Each row of a before or after table is a point. One or more steps were done to the points. Then noise was added and the rows were shuffled. The steps act on columns, c1 being the first. What was done? A step turns or swaps two columns, mirrors them in a line or flattens them onto one, adds a multiple of one to another, or multiplies or shifts one. Angles are multiples of 10 degrees, from the lower column toward the higher: turns from -170 to 170, lines from 10 to 170 but not 90. Use the fewest steps. Two steps may share a column if one is a turn and the other turns, adds or multiplies; they go together, in the order done. Otherwise the lowest column goes first.
In the rows, 128 means zero.

Before, 14 rows:
[[116 110]
 [141 182]
 [124 139]
 [130 158]
 [180 160]
 [114 161]
 [142 164]
 [115 135]
 [ 88  97]
 [121 130]
 [102 162]
 [146 190]
 [149 160]
 [135 132]]
After (14 x 2):
[[212 169]
 [150 175]
 [121 143]
 [ 64  89]
 [107 106]
 [132 166]
 [148 199]
 [ 86 172]
 [106 136]
 [116 131]
 [161 169]
 [139 134]
 [106 172]
 [156 208]]
Steps: multiply c1 by 1.6; multiply c2 by 1.3

Before (9 x 4):
[[139 107 135 127]
 [126 140  55  98]
 [159  76 126 189]
 [107 103  83 182]
 [129 167  78 130]
 [134 117 171 102]
 [140  68 144 100]
 [ 83 103 113 123]
 [ 91 115 117 172]]
After, 9 rows:
[[128  56 157 113]
 [140 190 173 105]
 [ 96  92 142 153]
 [133 157 147 129]
 [127  66 123 128]
 [152 184 172 171]
 [ 79  82 148 126]
 [132 178 111 109]
 [111  76 174 166]]
Steps: turn c2 and c3 by -120 degrees; add 1 times c1 to c2; multiply c4 by 0.7

Before:
[[128 153 111 142 147 172 128  70]
 [ 95  94 139 103 155 120 200 124]
 [139 147 100 152 145 172 115  82]
 [111 112 116 124 123 102 114 147]
 [130 125 154 131 154 136  67 162]
 [131 147 121 117 134 134 106 144]
 [114 174 121 150 109 120 104 141]
 [118 161 140 153 156 128  87 131]
 [153 120 175 107 139 148 181 110]
 [107 106 171 139 186 143 226 145]
 [143 130 125 179  99 153  81  65]
 [154 119 127 139 178 112 190 126]
 [134 106 126 142 153 170 207 146]]
After (13 x 8):
[[155 103 141 121 134 136  76 148]
 [108 118 101 167 154 175 163  94]
 [155  68 168 117 121 142 239 144]
 [133 113 141 151 169 128  90 130]
 [123 127 124 123 149 135 115 132]
 [144  82 100 153 139 109 174 124]
 [132 154 120 185 117 150 102  82]
 [113 159 136 143 170 121 102 140]
 [127  94 166  87 104 119 188 125]
 [111 132 140 112 105 103  91 141]
 [134 101 125 145 121 171 251 140]
 [179 113 129 113 126 155 203 119]
 [115 119 122 142 154 170 167  96]]
Steps: turn c1 and c3 by -60 degrees; add -0.5 times c3 to c4; turn c2 and c5 by 70 degrees; add 1 times c6 to c7; multiply c8 by 0.7

Before:
[[136 146 121 125 116 140 105 148 123  92 173]
 [141 161 118 127 103 181  98 190 140 119 138]
 [101 110  96  78  78 112 115 114  87 168 110]
 [ 84 130 140  50 123 100 106 102 149 162  96]
 [ 85 216 121 152 155 167 171 166 161  66 126]
 [ 97 129 147 111  83  95  77 160 110 140 115]
 [ 82 141 146  79  68  70 137  82 179 176  92]
 [126 186 178 104  79 124  76 148  99 179 154]
 [109 168 102 147 152 138 139  97 160  96  75]
 [ 62 117 108 146 163 143 161  95 177 148 105]]
After:
[[162 132 163  91 172 126  96 130 140 109 127]
 [190 139 186  90 118 114 162 188  61 101 142]
 [100 145 116 108 147 129 106 120 145 163  98]
 [112 157  79 114 182 148  99  99 120 138 140]
 [113 185 153  84 162 168  91 145 136  71 133]
 [184 133 160  50 110 120 145 143  98 103 137]
 [159 114 125  81 138  87 141 161 151  77 118]
 [173 163 106 152  96 108 133 140 111 168 184]
 [191 115 104 155  89 121 147 131  72 126 115]
 [168 217  91 169 149 143 152  88 119 199 151]]
Steps: turn c1 and c11 by 150 degrees; add 0.5 times c2 to c11; turn c3 and c6 by 60 degrees; turn c4 and c7 by -30 degrees; multiply c5 by 0.7; turn c5 and c8 by -130 degrees; turn c9 and c10 by 160 degrees
